Every row gives one point. Each copy is the shape, with its points in the same order, stretched, turned, moved and blurred by noise. Some copies are also mirrored. Which?
(in the rows, 128 means zero)

Shape (5 x 2):
[[139  93]
 [195 162]
 [135 105]
 [125 143]
 [ 95 132]]
Copy 1 (5 x 2):
[[157  95]
 [160 166]
 [150 103]
 [118 129]
 [104 103]]
Copy 1 is: only turned
Copy 2 (5 x 2):
[[170 124]
 [126  52]
 [145 126]
 [108 125]
 [104 154]]
Copy 2 is: mirrored

Shape (10 x 4):
[[158  65 144 113]
 [108 106 105 109]
 [101 112 128  88]
 [108  99 150  85]
 [102 132  70 137]
 [100 110 162 120]
 [137 143 121 142]
 [119 152 129 110]
 [103  94 158 170]
 [136 113 170 111]]
Copy 1 (10 x 4):
[[132  45 144  98]
 [108 118 106 126]
 [121 119  89  95]
 [142 101  84  85]
 [ 88 149 123 177]
 [169 107  85 121]
 [129 143 147 150]
 [132 163 116 120]
 [180  83 101 180]
 [164 103 114  99]]
Copy 1 is: mirrored
Copy 2 (10 x 4):
[[139  79 187 143]
 [102 138 148 111]
 [119 130 155  79]
 [140 103 163  80]
 [ 76 176 127 141]
 [128  91 121  91]
 [132 142 106 135]
 [141 148 112  94]
 [105  63  96 142]
 [164  86 130 106]]
Copy 2 is: mirrored
Copy 3 (10 x 4):
[[140  67 167 150]
 [142  98  92 145]
 [150  92  90 117]
 [146  81 110 109]
 [127 127  73 161]
 [108  87 114  97]
 [122 138 129 127]
 [140 133 107 108]
 [ 64  80 130 118]
 [131  98 152 100]]
Copy 3 is: only turned

Shape (11 x 8):
[[106 164 162 112 108 178 170 119]
 [137 107  69  61 123  90 119 143]
 [143 128 103 112 128  61 121 153]
 [132 122 102 110  74 172 125 145]
 [ 99 128 116  92 134 105  96 171]
 [ 93 121 152 119 129 158 140  84]
 [ 91 165 129 157 149 167 142 122]
 [142 108 109 119 109 143 132 137]
 [136 105 136 109 148 104 118 158]
 [ 77 169 179 159 117 146 119  92]
 [130 164 150  99 135 170 102  94]]
Copy 1 (11 x 8):
[[133 171  79 143 126 145 153  99]
 [141 123 170  58 136  91 106 165]
 [122 120 194 124 139  85 111 150]
 [178 138 106 117  82 114 138 138]
 [115 146 171 106 120 129  76 159]
 [112 128 101 116 123 150 140  87]
 [131 173 134 124 132 162 130  80]
 [150 119 140 112 104 122 147 131]
 [125 110 175 122 144 141 111 160]
 [ 97 141 104 166 113 148 111  63]
 [149 137  98 121 151 141 104  89]]
Copy 1 is: mirrored
Copy 2 (11 x 8):
[[104 148  92 111 134 186  67 138]
 [189 114 142  40 121  97 142 156]
 [154  98 147  79 152  66 140 131]
 [186 137 110 129  96 141  91 155]
 [121 113 134  72  98  93 139 155]
 [110 109  89  92 104 186 112 112]
 [ 83 171 105 126 114 138 122  96]
 [167 123 119 117 122 131 124 143]
 [125  96 139  95 137 114 151 151]
 [ 62 109 105 118 100 160  74  84]
 [108 137 157 100 100 191  90 104]]
Copy 2 is: mirrored
Copy 3 (11 x 8):
[[123 115 139  74 107 202 104  95]
 [119 169 100 149 115  93 207 146]
 [128 157  78 148 137  73 165 121]
 [110 139 115 115  58 134 141 132]
 [115 152 100 102 144  95 159 161]
 [104 139 184 103 129 165 116 116]
 [ 93 132 112 118 126 175  79  94]
 [109 132 119 142  98 129 145 133]
 [148 132 122 136 146  92 152 149]
 [109 135 163  66 142 163  63  93]
 [135 167 154 106 115 169  98 137]]
Copy 3 is: mirrored
